Every row gives one point. Before rounding, the points of a table are all equally far from one centre. They may lie mostly on one side of it. Write the centre, to within rounding.

Points:
[[1.04, -1.94],
[-1.06, -2.11],
[1.18, -1.62],
[-1.29, -1.70],
[1.10, -0.71],
[1.14, -0.81],
[-1.29, -0.81],
[-1.33, -1.59],
[0.90, -2.13]]
Centre: [-0.07, -1.26]

Points:
[[0.58, 0.12, 0.14, -3.78, 0.55, -0.54, 0.71, -0.87, 0.23],
[-0.72, 1.50, 1.77, -3.16, -0.20, -1.13, -0.03, 0.12, 0.39],
[1.76, 0.21, 1.00, -2.75, 0.19, -1.29, -0.42, -0.90, 1.09],
[0.92, 0.87, 0.24, -2.93, 0.15, -1.18, 0.62, -1.53, 1.49],
[0.70, 1.59, 0.62, -2.71, -0.80, -1.69, -0.55, -0.92, 1.80],
[1.13, 0.99, 0.07, -3.15, -0.52, -0.78, -1.42, 1.08, -0.30],
[0.95, 0.90, 1.08, -3.83, 0.18, -0.43, -0.80, -0.08, 0.65],
[0.14, 1.47, 0.93, -2.75, -1.28, -1.67, 0.64, 0.14, 0.62],
[-1.11, 2.10, 0.46, -3.35, -0.16, 0.83, -0.52, -0.50, 0.35],
[1.51, 0.91, -0.05, -3.00, -0.86, -0.18, 0.84, -0.46, 0.21],
[0.18, 1.37, -0.08, -3.80, -1.21, -1.10, 0.04, -0.26, 1.31],
[-0.04, 0.59, 0.18, -3.59, -0.82, -1.20, 0.44, -1.21, -0.18],
[-0.40, 1.19, 1.44, -3.17, -0.47, -1.69, 0.46, -0.02, 0.67],
[0.92, 0.81, 0.51, -3.55, 0.79, 0.07, 0.08, -1.16, 0.73],
[0.33, 1.88, 0.76, -3.32, -0.22, -0.79, -0.23, -0.88, 0.10]]
Centre: [-0.47, 0.02, -0.11, -1.46, -0.23, -0.17, -0.59, -0.02, 0.90]

Points:
[[1.88, 1.64, 0.32, -1.20, 0.74, 2.81, -0.81, -0.48, 0.23, -0.10, 0.96, -0.54, 0.95, -0.49, 1.06, 1.80, 2.28, -1.83],
[1.24, 0.79, -0.15, 0.67, 1.38, 3.90, -0.82, -0.69, 0.09, 0.93, 0.90, -0.01, 2.24, 0.39, 1.87, 0.93, 1.67, -0.47],
[1.23, 0.55, -0.06, -1.17, -0.51, 2.57, 0.25, 1.55, -0.14, 1.37, -0.12, -0.53, 3.08, -0.40, 1.50, 1.66, 2.56, -0.17],
[0.91, -0.55, -0.21, 1.24, -0.25, 2.67, 0.11, 0.79, -0.13, 0.40, -1.17, -0.84, 0.67, 0.42, 2.12, 1.42, 1.97, -1.12],
[0.64, 0.31, -0.45, 0.21, 0.58, 2.54, -1.58, 1.28, -0.55, 0.76, -0.62, -0.77, -0.31, -0.19, 1.43, 1.04, 2.52, -1.32],
[1.93, 1.12, -0.16, 0.77, 0.43, 3.65, 0.52, 0.55, 0.36, 0.34, -0.22, 0.23, 1.68, -1.47, 0.91, 0.61, 2.31, -1.18],
[0.27, 1.04, -0.96, 0.27, 0.03, 2.71, -0.47, 0.60, 0.26, 0.36, -0.05, -0.27, 0.33, 0.42, 2.36, 2.36, 2.25, -0.26],
[0.93, 1.40, -0.08, 0.29, 0.84, 2.58, -1.46, 1.28, -1.18, 0.12, -0.97, -1.63, 0.05, 0.40, 1.96, 1.83, 2.78, 0.25],
[1.41, 0.46, 1.43, -0.03, -0.13, 4.00, -0.83, 0.77, -0.11, 1.13, -0.33, 0.43, 0.59, -0.50, 1.54, 0.70, 2.73, 1.30],
[1.05, -1.06, 1.41, 1.02, 1.47, 3.50, -0.45, 0.87, -0.99, 1.31, -0.51, -2.14, 0.90, -0.47, 2.49, 1.85, 1.37, -0.15],
[1.06, 0.44, 0.72, 0.04, 1.31, 3.28, -0.31, 0.31, -0.69, 0.15, 0.77, -1.63, 1.85, -1.20, 3.14, 1.69, 1.86, -0.71],
[1.65, 0.39, -1.21, -0.44, 0.69, 2.03, -0.69, -0.24, -0.42, 0.92, -0.59, -1.12, 0.43, -1.14, 2.33, 2.56, 2.22, -0.65],
[1.78, 0.25, 0.34, 0.17, 0.65, 4.17, -1.85, 0.51, 0.54, 0.01, -0.15, -0.96, 1.59, 0.75, 1.18, 1.02, 1.25, -0.75],
[0.90, -0.30, 1.33, 0.78, 0.59, 2.39, 0.30, 0.10, -0.71, 0.29, -0.64, -0.01, 1.38, -0.20, 2.56, 1.78, 2.46, -1.02],
[1.65, 0.55, 1.69, 0.24, 0.77, 3.71, -0.15, 0.46, 0.90, 0.00, -0.50, -0.64, 0.64, 0.05, 1.91, 2.84, 2.43, -0.07],
[1.79, 0.52, -0.29, 1.12, 0.10, 3.24, -1.07, -0.14, -1.08, 1.62, 0.13, -0.78, 0.38, -0.73, 2.57, 1.81, 2.76, 1.00],
[1.22, -0.47, 0.08, 0.08, 0.69, 2.73, -1.51, -0.36, -0.87, 0.88, -1.35, -0.61, 0.36, 0.63, 2.15, 0.47, 1.67, -0.04],
[1.96, -0.81, -0.65, 0.28, 0.61, 3.42, -0.36, 0.84, -0.11, 1.04, -0.39, -0.48, 0.65, 0.32, 3.04, 1.38, 2.01, -0.59],
[1.67, -1.22, 1.91, 0.40, -1.05, 3.42, -1.14, 0.36, 0.62, 0.72, -0.18, -0.83, 0.35, 0.03, 1.22, 0.66, 1.78, -0.36],
[1.83, 0.37, -0.05, -0.42, 1.23, 3.12, 1.36, 0.60, -0.55, 0.48, -0.78, 0.83, 1.03, 0.19, 1.57, 1.11, 2.81, -0.83],
[0.18, 0.13, 0.41, -0.51, 1.16, 3.58, 0.60, 0.63, -0.68, 1.20, -0.90, 0.20, 0.58, 0.26, 2.35, 1.09, 1.79, 0.51],
[1.32, 0.19, -0.09, -0.72, 1.87, 2.85, 0.09, -0.30, -1.25, 0.61, -0.07, -0.38, 1.27, 0.16, 2.23, 0.80, 3.28, -0.25],
[1.40, -0.20, -0.28, -0.34, 0.16, 3.11, 0.70, 0.81, 0.36, 2.29, 0.17, -2.18, 2.39, -0.42, 2.16, 0.95, 2.58, -0.09],
[1.34, 0.20, -0.71, 0.57, 0.34, 3.35, -0.04, 1.31, 0.49, 1.68, -0.55, -1.53, 1.54, -1.66, 1.93, 1.36, 1.84, -0.83]]
Centre: [2.29, 0.44, 0.63, 0.38, 1.08, 0.94, 0.33, 1.12, -0.14, 0.77, 1.26, -1.02, 0.59, -0.01, 0.41, 1.01, 0.67, 0.95]
